Each point is reached from the start by the listed moves, each made once or not at all, plus a little noise. Say if it took an odd or an even number of moves. Then give how often each move was made.
(in the rows, 128 means zero)

Moves:
(1): [155 157 136]
(2): [107 154 142]
(3): [120 115 206]
Start: [159 112 133]
Points:
[164 167 156] -> even (1, 1, 0)
[178 127 218] -> even (1, 0, 1)
[137 139 147] -> odd (0, 1, 0)
[156 153 234] -> odd (1, 1, 1)

Moves:
(1): [188  99 135 115 120 147 149 129 101 164 124 139]
(2): [149 114  87 131 121 135 128  93 137 125 128 110]
(3): [139 144 163 167 149 106 119 131 133 136 169  94]
(4): [100  98 126 175 115 139 129 112 135 149 108 135]
(5): [124 125 138 118 147 150 172 116 110 124 123 110]
(6): [135 133 142 134 113 135 102 108 109  99 103 131]
(7): [118 140 199 124 123 141 134 113 174 170 158 149]
(8): [133 130 121 127  94 143 138 127 126 111 120 119]
(9): [136 124 122 107 124 195 132 126 149 110 136 121]
(10): [126 154 126 139 118 131 113 130 111 135 145 142]
(11): [122 102 142 114 152 124 131  90 126 107 176 176]
(12): [148 142 131 139 141 113 133 124 161 108 103 145]
Start: [158 165  98 121 119 125 142 114 123 143 119  90]
Points:
[249 156 116 229 105 134 118  49 118 164 103  93] -> odd (1, 1, 1, 1, 0, 1, 0, 0, 0, 1, 0, 1)
[171 127  80 195  82 201 151  60 162 136 146  32] -> odd (0, 1, 1, 1, 0, 0, 0, 1, 1, 0, 0, 0)
[153 180 169  96  87 218 153  61 173 138 213 155] -> odd (0, 0, 0, 0, 0, 0, 1, 1, 1, 1, 1, 0)
[237 197 207 140  60 227 136  85 127 169 178  88] -> odd (1, 0, 1, 0, 0, 1, 1, 1, 1, 1, 0, 0)

Moves:
(1): [131 136 131 123 134 128 119 130 131 125 117 150 152 127 141 115 144 136
 141 139 104 118 144 109 123 116 116]
(2): [ 99 128 112  91 124 123 144 124 139 150 134 147 113 103 124 135 109 150
 146 129 122 116 102 121 110 135 140]
(3): [138 129 139 128 127 121 140 134 118 122 124 122 131 130 129 125 122 124
 133 128 133 120 128 137 127 149 120]
(4): [161 157 136 142 143 140 114 141 130 115 120 144 111 139 143 116 121 130
 121 111 123 136 110 117 129 108 138]
(5): [149 128 139 117 132 134 110 133 132 108 124 133 112 143 160 131 135  95
 129 110 108 111 121 125 122 140  98]
(6): [133 120 125 121 131 133 125 127 138 130 116 139 139 138 127 124 110 132
 127 108 136 117 126 139 115 138 126]
(7): [143 117 118 123 132 135 136 117 119 121 135 121 127 136 124 116 140 130
 124 126 135 121 128 111 140 120 136]
(8): [131 123 115 118 120 103 135 151 131 124 126 111 140 135 128 116 127 116
 137 128 136 129 129 121 129 127 119]
(9): [127 129 130 125 117 111 149 146 137 151 134 131 125 135 135 146 139 133
 129 136 115 129 141 134 115 144 121]
(10): [149 120 148 105 132 161 115 148 111 142 121 116 133 127 155 138 105 146
 130 139 128 122 135 111 120 127 102]
(11): [130 132 142 118 110 122 121 125 123 128 136 128 122 135 120 130 123 130
 138 132 139 132 124 136 123 127 123]
(12): [125 139 110 150 125 138 119 144 103 161 145 146 135 117 112 124 121  94
 126 115 130 128 145 111 148 140 155]
(13): [128 116 120 122 160 135 106 101 122 156 166 116 142 128 157 143 130 133
 155 133 135 149 106 145 140 117 142]
(14): [122 135 133 137 125 130 138 130 122 138 117 143 122 149 127 125 124 115
 123 137 128 131 125 119 120 128 117]
(15): [145 135 113 119 130 149 123 135 120 117 123 148 135 125 122 148 134 139
 130 130 168 143 113 119 136 119 114]
(16): [100 141 111 136 144 137  93 136 130 125 154 135 141 140 121 154 123 151
 109 130 144 110 134 142 132 112 123]
(17): [107 137 134 112 113 121 111 134 130 143 126 132 130 129 127 117 158 121
 113 122 133 120 112 128 134 148 107]
(18): [130  99 136 133 139 130 125 123 130 133 142 132 135 132 105 123 131 128
 127 142 126 129 117 125 127 133 125]
(19): [125 115 157 144 150 120 135 128 114 119 107 119 130 120 155 119 130 116
 149 112 124 117 138 120 122 123 135]
(20): [126 138 115 133 142 136 120 137 137 112 116 110 120 142 120 133 136 127
 142 122 127 140 124 134 126 120 114]
(21): [128 128 143  94 143 130 135 137 117 116 116 132 108 133 139 102 123 136
 135 132 125 146 135 125 137 121 116]
(22): [126 135 119 144 106 146 150 124 137 128 128 134 132 108 117 114 127 123
 127 106 118 132 113 121 132 124 108]
(23): [106 125 138 128 127 142 143 147 124 108 132 117 153 128 146 128 145 148
 142 141 109 121 127 135 124 134 149]
(24): [139 113 124 119 148 137 126 130  89 131 125 142 127 133 120 120 125 152
 119 129  97 124 114 152 109 138 122]
Start: [126 134 116 131 104 151 133 164 131 109 150 120 134 163 125 131 123 127
 156 109 150 132 133 105 119 113 122]
Points:
[120  87 174  78 136 154 104 235  55  98 136 144 160 199 156  59 142  85
 192  72 106  97 112 113 100 170  90] -> odd (0, 0, 0, 0, 1, 1, 0, 1, 0, 0, 1, 1, 0, 0, 0, 0, 1, 1, 1, 0, 1, 0, 1, 1)
[159 136 151 104 207 197  54 213  68  76 182 153 181 237 209 150 210 172
 211 103 122 104  67 122  99 110  57] -> even (1, 0, 1, 1, 1, 0, 1, 0, 1, 0, 1, 0, 1, 0, 1, 1, 1, 1, 1, 1, 0, 0, 1, 1)
[175 119  62 112 158 193 111 172  71 174 187 190 193 175 143 144 141 151
 181 100 145 135 128 103 119 121 130] -> even (1, 0, 0, 0, 0, 1, 1, 0, 1, 0, 0, 1, 1, 0, 1, 0, 0, 0, 0, 0, 0, 0, 0, 1)
[ 81 143 131  52 179 228  97 214  38 158 176 169 192 165 213 129 142 173
 220 127 177 101 112  47 140 114 104] -> even (1, 1, 1, 0, 0, 0, 1, 0, 0, 1, 0, 1, 1, 1, 1, 1, 1, 0, 1, 0, 1, 0, 1, 0)
[190 127 165  65 121 186  95 249 107 132 163 140 172 246 213 151 136 122
 200 113 176 126  57 101  86 162  32] -> even (0, 0, 1, 1, 1, 1, 0, 1, 1, 1, 1, 0, 1, 1, 1, 0, 1, 1, 0, 0, 0, 0, 1, 0)
[122 156  96  73 107 198 134 192 136  96 137 172 146 168 142 118 146 180
 166  77 182 110  51  80 112 120 137] -> odd (0, 1, 0, 1, 0, 1, 1, 0, 0, 0, 0, 0, 0, 0, 1, 0, 1, 0, 0, 0, 0, 0, 1, 0)
[ 94 134 100 153 141 235  96 211  63 105 145 196 215 203  91 102 178 149
 174  79 147  94  99  87 110 115  72] -> odd (1, 0, 0, 0, 0, 1, 1, 0, 0, 0, 1, 1, 0, 1, 1, 1, 1, 1, 1, 1, 0, 1, 1, 1)
[106  88  71  74 129 179 131 183 138 183 238 112 171 156 139 164 103 184
 187 128 157 117  84  85 112 100  86] -> odd (0, 1, 0, 0, 0, 0, 1, 1, 1, 1, 0, 0, 1, 0, 0, 1, 0, 1, 0, 0, 0, 1, 0, 0)
[114 137  87 108 117 172 135 178 126 189 195 176 143 180 140 115 174  74
 206  88 100 113  73  61 117 165  57] -> odd (1, 1, 1, 0, 1, 0, 1, 0, 1, 0, 0, 1, 1, 1, 0, 0, 1, 1, 0, 1, 0, 1, 0, 0)

Moves:
(1): [108 112 122 131 141 114 147 113 145 134 118 109 131  89 113 117 140 124
  97 139 119 109 153 139]
(2): [134 153 130 112 130 119 135 115 129 127 107 150 113 133 138 138 125 123
 141 133 143 126 113 138]
(3): [144 131 131 109 126 130 156 131 130  96 128 125 127 130  90 118 136 102
 162 109 126 138 137 145]
(4): [129 145 132 142 133 136 138 141 133 113 127 145 109 135 125 145 125 122
 126 126 140 123 149 124]
(5): [125 123 135 141 128 144 136 128 132 135 110 129 130 137 131 139 153 143
 130 110 105 135 114 118]
(6): [104 132 108 127 135 142 127 134 121 113 122 135 119 149 143 111 100 137
 132 108 142 125 134 146]
(7): [117 160 133 102 114 119 141 145 135 100 117 101 146 105 110 134 120  96
 142 138 133 141 121 141]
(8): [129 129 146 137 138 132 140 126 130 109 117 119 130  97 123 112 123 115
 119 124 112 109 149 116]
(9): [129 127 138 140 137 112 119 110 138 129 121 105 111 152 123 132 126 131
 138 137 139 118 129 135]
(10): [107 118 160 126 158  92 121 146 142 123 131 115 118  98 105 139  88 118
 133 119 141  74 110 133]
(11): [101 139 139 146 129 123 140 115 124 142 121 145 127 120 128 122 135 146
 126 138 117 120 132 108]
(12): [126 115 113 136 127 136 122  90  93 148 132 138 113 118 129 153 145 109
 143 134 134 124 140 134]
(13): [150 115 127 136 129 115 127 148 131 128 118 128 138 150 132 142 111 120
 145 137 122 149 121 136]
(14): [103 110 123 134 122 104 166 107 117 130 140 124 141 133 153 150 145 143
 143 132 106 129 128 127]
(15): [129 124 118 130 131 130 115 123 133 107 109 122 148 144 122 111 170 133
 108 135 138 133 127 134]
(16): [139 140 112 157 134 132 115 126 128 113 115 136 141 174 116 150 118 147
 123 100 142 134 115 150]
(17): [134 128 110  94 144 115 106 138 134 133 123 139 143 141 147 142 125 113
 131 131 105 155 139  97]
(18): [129 107 130 122 148 151 103 120 144 145 137 139 133 160 135 140 117 132
 142 145 125 111 116 145]
(19): [134 133 156 105 149 119 121 147 138 125 122 114 131 127 113 136 115 113
 148 120 124 132 134 146]
(20): [124 151 116 127 128 143 142 139 106 135 132 108 116 110 127 118 137 130
 128 122 119  96 140 133]
(21): [148 116 128 103 112 122 108 128 146 118 129 123 130 142 108 140 137 113
 123 139 107 140 130 156]
(22): [123 141 124 143 128 122 130 120 112 137 123 136 132 142 134 136 145 111
 112 104 150 118 125 121]
(23): [133 122 123 116 129 139 121 120 113 136 125 136 125 140 126 139 116 132
 123 152 129 120 116 122]
(24): [132 128 120 128 118 141 123 137 126 144 111 127 135 124 132 123 138 140
 133 133 136 130 154 113]
Start: [142 104 142 103 139 140 143 122 130 118 154 119 141 133 145 113 146  95
 151 146 154 120 134 118]
Points:
[127 125 176  80 175 125 152  83 134 124  91 101 120 151  87 188 162  17
 249 124 205  51 111 166] -> even (0, 1, 1, 0, 1, 0, 1, 0, 1, 1, 0, 1, 0, 0, 0, 0, 0, 1, 0, 0, 0, 1, 0, 1)
[ 97  59 201  37 219 110 166 135 182  81 122 115 163 160 110 153 115  61
 237 111  55  77 144 145] -> odd (0, 0, 1, 0, 1, 1, 0, 1, 0, 1, 1, 0, 0, 1, 0, 0, 1, 1, 1, 0, 1, 0, 0, 0)
[ 94  97 131  68 146 145 152  78 119 111 112  98 196 135 146 166 244  60
 183 186  43 105 165 118] -> odd (0, 0, 0, 0, 1, 0, 1, 1, 0, 0, 1, 1, 0, 1, 1, 0, 1, 1, 0, 1, 1, 0, 0, 0)

Moves:
(1): [138 127 122 125 130 130 127 147 112 133 122 121 124 111 118 135 133 134
 131 123 126 136 133 130 152 129 111]
(2): [131 123 116 127 124 135 131 116 141 119 131 134 127 136 127 130 124 139
 114 127 118 132 133 130 122 132 119]
(3): [108 123 123 140 127 111 135 124 110 128 160 143 140 102 118 142 136 134
 139 128 127 142 118 107 141 153 124]
(4): [138 124 132 119 119 127 125 134 127 138 132 140 136 123 137 152 152 130
 135 125 140 117 121 119 136 113 125]
(5): [119 118 113 125 125 145 108 123 129 136 110 131 123 137 156 131 138 139
 149 131 123 134 142 142 123 126 116]
(6): [135 129 134 130 124 120 132 120 122 120 122 115 123 119 129 129 130 132
 116 130 132 120 126 131 124 140 123]
(7): [118 132 137 127 129 133 117 129 122 125 143 142 121 140 105 129 137 121
 128 129 117 135 128 142 123 116 126]
(8): [124 124 125 124 130 133 128 121 118 118 123 123 136 124 124 123 122 119
 128 121 135 120 115 130 128 121 123]
(9): [142 122 121 128 123 114 131 125 117 116 121 132 134 124 145 125 138 127
 123 132 136 126 125 129 124 133 131]
(10): [142 130 127 107 131 129 125 139 129 115 112 130 138 117 116 134 126 134
 142 144 133 135 128 144 106 141 123]
(11): [128 127 121 124 140 116 133 133 130 145 129 132 129 129 132 134 132 131
 122 128 133 135 121 134 130 127 114]
(12): [133 135 144 142 124 138 130 135 129 132 125 133 135 143 140 121 131 129
 137 118 133 119 121 127 132 141 110]
(13): [118 131 111 124 156 132  93 101 104 136 123 146 130 100 114 102 138 134
 123 127 140 133 106 126 113 134 138]
(14): [133 120 143 119 113 125 127 134 132 125 135 127 128 126 109 129 133 130
 125 114 128 125 134 127 129 128 136]
(15): [131 125 130 135 142 129 124 115 109 117 140 129 110 126 140 136 130 120
 113 128 117 131 117 103 123 128 130]
(16): [135 144 125  82 120 136 128 112 106 114 112 137 125 133 127 133 139 125
 122 124 151 154 131 137 127 127 131]
(17): [115 126 125 144 135 147 134 133 124 127 115 123 116 130 136 135 132 120
 112 119 124 114 131 145 133 144 136]
(18): [120 123 112 134 126 131 136 132 130 138 133 119 113 114 126 125 122 125
 130 134 134 127 121 124 119 146 130]
(19): [134 127 124 121 133 121 141 112 139 118 133 129 124 128 131 132 137 140
 124 130 124 139 120 124 113 128 133]
(20): [122 128 129 136 125 132 137 128 126 127 122 136 126 128 137 130 127 132
 122 129 126 133 131 124 125 118 132]
(21): [137 119 125 141 130 136 125 136 120 143 137 131 138 119 134 129 134 115
 134 130 128 134 125 144 137 141 129]
(22): [129 132 134 132 124 129 110 137 131 117 124 136 128 142 127 134 125 125
 128 114 131 141 112 122 138 119 139]
(23): [150 136 120 132 138 109 139 128 127 125 129 118 157 124 122 134 114 142
 130 120 144 121 142 127 111 138 139]
(24): [125 111 132 129 127 133 140 136 110 133 142 122 113 134 121 122 127 145
 130 130 128 137 131 119 137 123 133]
Start: [115 138 138 126 141 121 131 130 114 135 130 118 120 133 138 116 124 125
 128 111 133 126 134 124 134 136 140]
Points:
[175  93  90 102 158 103 113 148  51 153 107 136 136  62 143 144 182 190
 146 103 191 174 103 142 102 173 144] -> even (1, 0, 0, 1, 1, 1, 0, 0, 1, 1, 1, 0, 1, 1, 0, 0, 0, 1, 1, 1, 1, 1, 1, 1)
[126 106 146 128 152 125 124 123  46 146 116 132 121 106 145 107 179 143
 100  76 182  93  86 132 140 161 129] -> even (0, 0, 0, 1, 0, 1, 0, 1, 1, 0, 1, 1, 1, 1, 0, 0, 1, 0, 0, 0, 0, 0, 0, 1)
[154 118 109  92 145 139 113 118   7 143 110 146 111  93 167 126 182 171
 136  82 195 157 125  94 122 157 137] -> odd (1, 0, 0, 1, 1, 0, 0, 0, 1, 0, 0, 1, 1, 1, 1, 1, 0, 1, 0, 1, 0, 0, 1, 1)
[ 92  85  84 118 171 187 100 147  49 163 114 144  92  88 100 111 158 150
 128 105 135 165 121 194 119 172 115] -> even (1, 1, 0, 0, 1, 0, 1, 1, 0, 1, 1, 0, 1, 1, 0, 0, 1, 1, 0, 1, 1, 0, 0, 1)
[112  99 107 101 168 139  97 132  65 146  93 137 107 106 142 103 164 161
 131 113 154 142 128 166 104 168 143] -> even (0, 0, 0, 0, 1, 0, 0, 0, 1, 1, 1, 0, 1, 1, 0, 0, 1, 0, 0, 0, 0, 0, 0, 1)
[105 104 113 134 155 135 133 145  50 141 163 134  81 104 129 147 155 171
 145 124 118 175 118 121 129 203  62] -> even (1, 1, 1, 0, 1, 1, 1, 0, 0, 1, 1, 1, 0, 0, 1, 0, 0, 1, 0, 0, 0, 0, 0, 1)
[144 113 108 121 156 110 116 129   9 130 108 145 171  57 151 131 173 192
 172 105 193 137 110 116 122 182 104] -> odd (1, 0, 1, 1, 1, 1, 0, 1, 1, 1, 0, 1, 1, 0, 0, 0, 0, 0, 0, 1, 0, 0, 1, 1)
[112 116 114 182 163 143 114 111  51 134 166 165 149  80 138 144 152 126
 109  53 168 125  71  87 130 202 158] -> even (0, 1, 1, 1, 0, 0, 0, 1, 0, 0, 0, 1, 1, 1, 1, 0, 1, 1, 0, 1, 1, 1, 1, 0)
[127 101 106 122 156 109 111 148   9 153 168 151 122  29  91 131 189 148
 152 135 166 162  89 131 139 198 124] -> odd (1, 0, 1, 1, 0, 1, 1, 0, 1, 1, 0, 0, 1, 0, 0, 0, 0, 1, 0, 0, 1, 0, 0, 1)
[126 116  98 157 165 141 175 119  81 117 116 123  88 119 185 133 145 132
  78  92 131 133  95 116 126 176 101] -> odd (1, 1, 0, 0, 0, 0, 0, 1, 1, 0, 1, 1, 0, 0, 1, 0, 1, 1, 1, 1, 0, 0, 0, 0)
[125 129 127  71 123 125 121  82  80  65 124 158 104 119 147 168 161 166
 115 101 134 206 118 107  95 169 138] -> odd (0, 1, 1, 0, 1, 1, 0, 0, 0, 1, 0, 0, 0, 1, 1, 1, 0, 0, 1, 1, 0, 1, 0, 0)

Moves:
(1): [123 136 119 132 147 131 119 151 125 134 121 152 135 156 148 149 150 142
 113 117 138 147 102 129 130]
(2): [138 127 118 113 141 113 153 114 145 127  89 130 128 124 129 102 120 128
 122 147 121 136 130 104 150]
(3): [126 114 130 122 108 125 129 114 116 120 139 122 132 138 107 154 100 114
 120 125 103 139 124 124 120]
(4): [138 133 135 124 117 133 137 134 133 116 149 113 109 117 140 121 119 110
 129 120 134 128 142 120 139]
(5): [106 134 152 137 106 148 150 118 105 113 144 127 114 129 128 103  89 123
 132 140 115 116 135 135 161]
(6): [135 105 121 139 101 128 160 134 139 130 155 108 135 144 115 129 128 116
 124  97 126 113 118 147 148]
(7): [118 141 110 131 127 132 133 130 113 121 114 115 111 120 127 135 129 151
 128 122 115 123 129 132 137]
(8): [130 132 159 148 111 115 110 103 118 136 121 132 106 126 133 137 168  94
 136 103 119 151 123 162 117]
(9): [141 119 111 124 128 120 139 116 127 131 136 152 143 143 128 118 126 124
 130 126 133 119 131 118 119]
(10): [136 100 129 127 154 115 122 124  84 155 123 122  98 137 129 122 133 100
 131 136 123 119 133 126 115]
(11): [117 130 120 123 106 120 136 161 122 147 154 128 112 161 142 117 108 152
 134 122 122 150 158 137 131]
(12): [127 129 118 143 109 145 133 146 126 136 134 126 128 117 131 116 114 131
 121 132 130 135 146 134 123]
(13): [124 116 154 116 125 126 140 113 139 150 124 139 125 132 124 138 126 132
 121 134 136 128 167 133  95]
(14): [141 146 114 104 159 127 165 133 142 108 124 151 175 130 123 118 128 114
 153 121 142 133 133 136 114]
(15): [151 125 123 140 133 137 140 145 131 122 133 133 131 127 132 137 144 152
 136 132 128 131  95 129 129]
(16): [125 118 103 118 146 136 138 109 141 151 144 120 122 144 157 119 117 116
 119 151 106 136 160 126 155]
(17): [138 116 139 136 135 123 127 113 134 109 136 120 131 133 124 118 121 125
 119 121 140 135 129 129 133]
(18): [120 141 122 118 137 144 129 118 137 124 110 119 124 129 127 122 133 118
 145 137 132 129 128 117 116]
(19): [141 122 127 154 143 121 111 149 145 104 111 137 110 122 131 142 107 123
 152 146 135 112 114 145 144]
(20): [121 134 135 128 114 123 132 101 115 155 135 124 117 135 118 149 111 119
 112 126 142 133 128 126 120]
(21): [125 150 135 137 134 135 134 132 138 125 132 120 109 113 112 121 111 122
 139 114 109 119 125 121 135]
(22): [135 148 141 112 133 131 136 109 134 126 107 108 134 130 139 116 124 122
 128 125 119 113 131 127 116]
(23): [142 131 147 140 117 148 116 128 126 131 121 135 129 120 101 139 136 119
 136 117 130 122 133 124 130]
(24): [123 117 143 117 128 138 124 121 130 140 107 143 127 120 136 121 124 135
 140 115 129 130 129 132 114]
Start: [165 111 137 143  91 148  94 137 160 126 133 130 134 118 154 110 140 112
 107 120 129 103 157 154 141]
Points:
[220  57 152 194  47 153 126 159 175 145 172 155 115 170 126 126  91 129
 137  69 160  94 143 186 159] -> odd (0, 0, 0, 0, 0, 1, 0, 0, 1, 0, 1, 0, 0, 0, 1, 0, 1, 0, 1, 1, 0, 0, 1, 1)
[149  99 187 119  70 147 100 118 115 189 110 118  23 134 189  98 154  79
 149  84 115 136 241 190  79] -> even (0, 0, 0, 1, 0, 0, 1, 1, 0, 1, 1, 0, 1, 0, 0, 0, 0, 1, 0, 0, 0, 0, 0, 1)
[179 143 138 167  69 162 136 126 110 207 167  61   7 140 203  89 111  74
 111  97  73 133 222 187 148] -> odd (0, 0, 0, 1, 0, 0, 1, 1, 0, 1, 1, 1, 0, 0, 1, 1, 0, 0, 0, 1, 1, 1, 0, 0)
[208 132 174 148 112 178 159  76 185  46 140 102 112 137 186  89  83  17
 165 133  96 115 163 196 173] -> odd (0, 0, 1, 1, 1, 0, 0, 1, 0, 0, 0, 0, 0, 1, 1, 1, 1, 1, 1, 0, 0, 1, 0, 0)
[188  61 128 155 111 181 119 100 189 167 127 181 121 179 181 156  78 103
 100 148 144 138 176 159 102] -> even (1, 0, 1, 0, 0, 0, 0, 0, 1, 0, 0, 1, 1, 0, 1, 1, 1, 1, 1, 1, 0, 0, 0, 1)
[210 128 145 151 158 116 160 148 191 116  79 121  93 188 171  64 136  34
 170  72 120 126 145 198 151] -> even (1, 1, 0, 0, 0, 1, 0, 1, 0, 1, 1, 0, 0, 1, 0, 0, 1, 1, 1, 0, 1, 1, 0, 0)
